Each row of a before or after table is a point. One or more steps were done to the points. Then noise was added and the rows were shuffled. The steps act on how far a point lies along the listed directions, d1 being the first. What was done? A step turns or swaps two directions, mirrors them in a line or flattens them onto one, adds a multiple of one to another, or multiplies one. Angles are multiples of 10 degrees, from the lower direction toward the higher: turns from -170 to 170, lines from 10 to 170 but not 90. Use the fewest steps. Two steps may share a direction if one is a turn and the other turns, adds or multiplies; they go together, in the order done. Otherwise the lowest direction goes first.

Directions:
(1): [+2.93,+0.64]
(2): [+0.64,-2.93]
Before:
[[-0.37,-0.11],
[-0.46,-0.18],
[+0.41,+0.46],
[+0.09,+0.20],
[+0.54,+0.16],
[-0.19,+0.43],
[+0.61,-0.01],
[-0.25,+0.18],
[-0.35,+0.11],
[+0.27,-0.28],
[+0.58,+0.69],
[-0.21,+0.37],
[+0.74,-0.82],
[-0.05,-0.56]]
After:
[[-0.28,-0.27],
[+0.70,-0.58],
[-0.56,+0.05],
[+0.19,+0.25],
[+0.21,-0.06],
[+0.18,-0.57],
[-0.13,+0.38],
[+0.40,+0.22],
[-0.02,-0.63],
[-0.83,-0.74],
[-0.19,+0.46],
[+0.10,+0.35],
[+0.47,-0.41],
[+0.43,+0.15]]
Steps: turn d1 and d2 by 90 degrees

Directions:
(1): [+2.71,-1.81,-2.83,-1.96,+0.05,+2.14]
(2): [-1.90,-3.59,-0.14,+0.95,-3.10,+0.14]
Before:
[[+0.93,+0.55,-0.27,-0.39,+0.47,+0.29],
[+0.63,-1.04,-1.07,-0.49,-0.49,+0.70],
[+0.10,-0.43,-0.21,-0.38,-0.39,+0.06],
[-0.35,-1.28,-0.59,+0.11,-0.70,+0.34],
[+0.47,+0.44,-0.12,-0.64,+0.58,+0.55],
[+0.87,+0.40,-0.54,-0.47,+0.33,+0.44],
[+0.05,-0.80,-0.37,-0.04,-0.06,+0.18],
[+0.33,+0.42,+0.49,-0.19,+0.12,+0.03],
[+0.53,-0.30,-0.78,-0.70,-0.07,+0.44],
[-0.46,-0.32,+0.02,+0.17,-0.28,-0.03]]
After:
[[-0.64,-0.06,+0.63,+0.63,-0.58,-0.36],
[+0.07,-0.80,-0.35,-0.02,-0.07,+0.14],
[-0.89,-0.06,+0.68,+0.23,-0.35,-0.05],
[-0.76,-0.23,+0.42,+0.57,-0.76,-0.24],
[+0.01,+0.29,+0.65,-0.04,-0.14,-0.07],
[-0.28,-1.37,-0.56,+0.06,-1.15,+0.30],
[+0.35,-0.98,-1.04,-0.36,-0.22,+0.62],
[+0.24,-0.08,-0.38,-0.26,+0.20,+0.30],
[+0.07,-0.44,-0.17,-0.36,-0.44,+0.03],
[-0.62,-0.70,-0.12,+0.02,-0.83,-0.04]]
Steps: swap d1 and d2

Directions:
(1): [-2.36,+2.59,+1.32,-1.28,-0.03,-1.03,-3.52,-2.97,-2.81,-0.88,-1.73]
(2): [-1.54,+2.56,+0.33,-3.14,+0.72,+3.04,+2.72,+1.51,+0.80,-3.05,-1.15]
Before:
[[-0.08,+0.28,+0.03,-0.54,+0.13,+0.74,+0.58,+0.41,+0.36,-0.59,+0.02],
[+0.00,+0.15,-0.13,-0.52,+0.40,+0.37,+0.58,+0.55,+0.45,-0.15,-0.06],
[+0.08,+0.09,-0.13,+0.03,+0.05,+0.04,+0.12,+0.26,+0.19,+0.25,-0.15],
[+0.19,+0.06,-0.26,-0.06,+0.18,-0.08,+0.62,+0.60,+0.36,-0.32,+0.14],
[-0.09,+0.66,+0.30,-0.23,-0.60,+0.12,-0.44,-0.11,-0.20,-0.20,-0.24],
[-1.03,+1.38,+0.45,-1.05,+0.06,+0.03,-0.73,-0.34,-0.48,-0.83,-0.82],
[-0.49,+1.05,+0.03,-0.58,+0.14,+0.42,-0.15,-0.43,-0.54,-0.68,-0.49],
[-0.22,+0.19,-0.16,-0.30,+0.14,+0.01,+0.63,+0.43,+0.39,-0.13,+0.07],
[-0.25,+0.37,+0.48,-0.54,-0.25,+0.10,-0.07,+0.03,-0.31,-0.21,-0.25],
[-0.55,+1.09,+0.10,-1.58,+0.45,+1.46,+1.59,+1.34,+0.72,-1.48,-0.16]]
After:
[[+0.21,-0.19,-0.02,+0.02,-0.01,+0.15,+0.09,+0.12,+0.23,-0.04,+0.24],
[-0.03,+0.56,+0.29,-0.12,-0.64,+0.00,-0.54,-0.17,-0.21,-0.09,-0.19],
[-0.08,-0.07,-0.19,+0.02,+0.07,-0.30,+0.37,+0.28,+0.30,+0.18,+0.21],
[-0.11,+0.16,+0.45,-0.31,-0.32,-0.12,-0.29,-0.08,-0.38,+0.02,-0.15],
[-0.75,+0.91,+0.38,-0.45,-0.05,-0.55,-1.24,-0.64,-0.61,-0.25,-0.60],
[+0.29,-0.12,-0.29,+0.17,+0.13,-0.29,+0.42,+0.50,+0.30,-0.11,+0.24],
[+0.21,-0.20,-0.18,-0.09,+0.31,-0.04,+0.23,+0.34,+0.35,+0.26,+0.08],
[+0.25,-0.21,-0.06,+0.00,+0.07,-0.06,+0.21,+0.58,+0.32,+0.05,+0.42],
[-0.23,+0.65,-0.03,-0.09,+0.03,-0.07,-0.58,-0.68,-0.67,-0.20,-0.33],
[+0.08,+0.08,-0.13,+0.05,+0.07,+0.02,+0.10,+0.25,+0.19,+0.27,-0.13]]
Steps: multiply d2 by 0

Directions:
(1): [+0.53,+1.77,+3.30,-1.72,+0.40,+0.22,+2.48,-2.35,-4.06,+3.10,-1.41,+0.26,+1.76,-0.01,-0.79,+3.93,+0.24,-2.18]
(2): [-4.97,+0.22,+0.25,+1.39,-2.92,+1.86,+1.24,-1.54,+0.68,+1.73,-2.51,+0.40,-1.55,-0.43,-1.59,-0.75,-4.61,+1.29]
(3): [+3.23,+5.07,+2.10,-0.66,-2.74,+3.24,-1.97,-0.11,+1.47,-0.03,-0.60,-0.23,+2.51,+0.65,-0.16,-2.85,-0.43,+0.78]
(4): [-2.49,+0.63,+1.22,-0.57,-0.18,-1.38,-2.49,+0.75,+4.75,+1.69,-1.86,+2.96,+0.76,-1.96,-1.49,+1.30,+3.35,-2.62]
Before:
[[+0.28,+0.12,+0.11,-0.27,+0.35,+0.07,+0.21,-0.30,-0.60,+0.09,+0.24,+0.24,+0.00,+0.10,+0.07,+0.27,+0.09,-0.08],
[-1.05,+0.00,+0.12,+0.23,-0.77,+0.44,-0.02,-0.18,+0.43,+0.29,-0.55,+0.23,-0.59,+0.08,-0.17,-0.23,-0.91,+0.18],
[+1.09,+0.46,+0.53,-0.52,+0.39,-0.56,-0.04,+0.28,-0.37,-0.07,+0.27,+0.02,+0.66,-0.04,+0.03,+0.53,+0.79,-0.46],
[+0.87,+0.35,-0.04,-0.50,+0.53,-0.27,-0.18,-0.25,-0.63,-0.11,+0.39,-0.22,+0.52,-0.16,+0.11,+0.67,+1.26,-0.58],
[+0.21,+0.55,-0.08,+0.01,-0.64,+0.53,-0.51,+0.17,+1.15,-0.29,-0.21,+0.24,+0.10,-0.02,-0.13,-0.90,-0.23,+0.51],
[+0.78,+0.33,+0.54,-0.39,+0.39,+0.13,+0.21,-0.18,-1.31,+0.37,+0.49,-0.32,+0.02,+0.13,+0.36,+0.34,+0.36,-0.19],
[+0.33,+0.33,+0.41,-0.26,-0.13,+0.21,-0.19,+0.06,+0.12,+0.30,-0.09,+0.22,+0.50,-0.04,+0.00,-0.24,+0.37,-0.15],
[+0.76,-0.21,+0.02,+0.04,+0.49,-0.12,+0.24,-0.15,-1.10,-0.20,+0.53,-0.80,+0.19,+0.38,+0.34,+0.38,+0.10,+0.13],
[+0.13,-0.96,-0.48,+0.18,+0.82,-0.67,-0.09,+0.26,-0.12,-0.51,+0.72,+0.18,-0.30,+0.15,+0.25,+0.04,+0.74,+0.04],
[-0.66,+0.72,-0.14,+0.01,-0.66,+0.46,+0.02,-0.13,+0.68,+0.03,-0.34,+0.22,-0.31,-0.11,-0.27,-0.59,-0.47,+0.45],
[-0.31,+0.26,+0.04,+0.04,-0.53,+0.52,-0.23,+0.00,+1.20,-0.03,-0.17,+0.04,+0.01,+0.09,-0.19,-0.54,-0.27,+0.11]]
After:
[[+0.74,-0.16,-0.15,+0.04,+0.51,-0.40,-0.71,+0.43,+0.33,-0.47,+0.55,-0.35,+0.35,+0.10,+0.33,+0.02,+0.96,-0.10],
[-0.64,-0.66,-0.10,+0.02,+0.17,-0.31,+0.10,+0.09,+0.10,+0.34,-0.11,+0.34,-0.12,-0.17,-0.05,+0.05,+0.19,-0.11],
[-0.38,-0.28,+0.27,-0.27,+0.19,-0.13,+0.96,-0.59,-0.81,+0.58,-0.38,+0.26,-0.05,-0.11,-0.25,+0.99,-0.32,-0.18],
[-0.52,-0.19,+0.25,-0.09,-0.05,+0.26,+0.83,-0.54,-0.35,+0.43,-0.23,-0.20,-0.09,+0.22,-0.19,+0.55,-0.55,-0.20],
[-0.47,+0.18,-0.14,-0.17,-0.07,+0.13,+0.98,-0.53,-0.89,+0.20,-0.09,-0.17,-0.40,+0.10,-0.07,+0.28,-0.68,+0.29],
[-0.35,-0.11,-0.57,-0.06,+0.17,-0.45,-0.91,+0.21,+1.07,-0.24,+0.09,+0.29,+0.00,-0.54,-0.17,+0.09,+1.25,-0.42],
[+0.17,-0.46,-0.38,+0.03,+0.52,-0.41,-0.68,+0.63,+0.36,-0.27,+0.75,+0.06,-0.52,-0.18,+0.43,-0.32,+0.91,-0.08],
[+0.60,+0.89,+0.70,-0.27,-0.11,+0.23,-0.63,-0.01,+0.50,+0.14,-0.02,+0.51,+0.68,+0.08,-0.18,-0.27,+0.81,-0.20],
[-0.32,-0.32,-0.12,-0.07,+0.26,-0.94,-0.48,+0.69,+1.03,-0.21,+0.01,+0.47,-0.04,-0.44,-0.22,+0.19,+0.72,-0.38],
[+0.10,-0.13,-0.33,-0.08,+0.34,-0.08,-0.31,+0.11,+0.28,-0.32,+0.42,+0.39,-0.23,+0.00,+0.13,-0.25,+0.29,+0.09],
[-0.18,-0.08,+0.08,+0.10,-0.44,+0.58,+0.55,-0.35,-0.88,+0.05,-0.10,-0.32,-0.54,+0.47,+0.22,-0.11,-1.16,+0.43]]
Steps: turn d1 and d3 by -160 degrees; turn d2 and d4 by -60 degrees
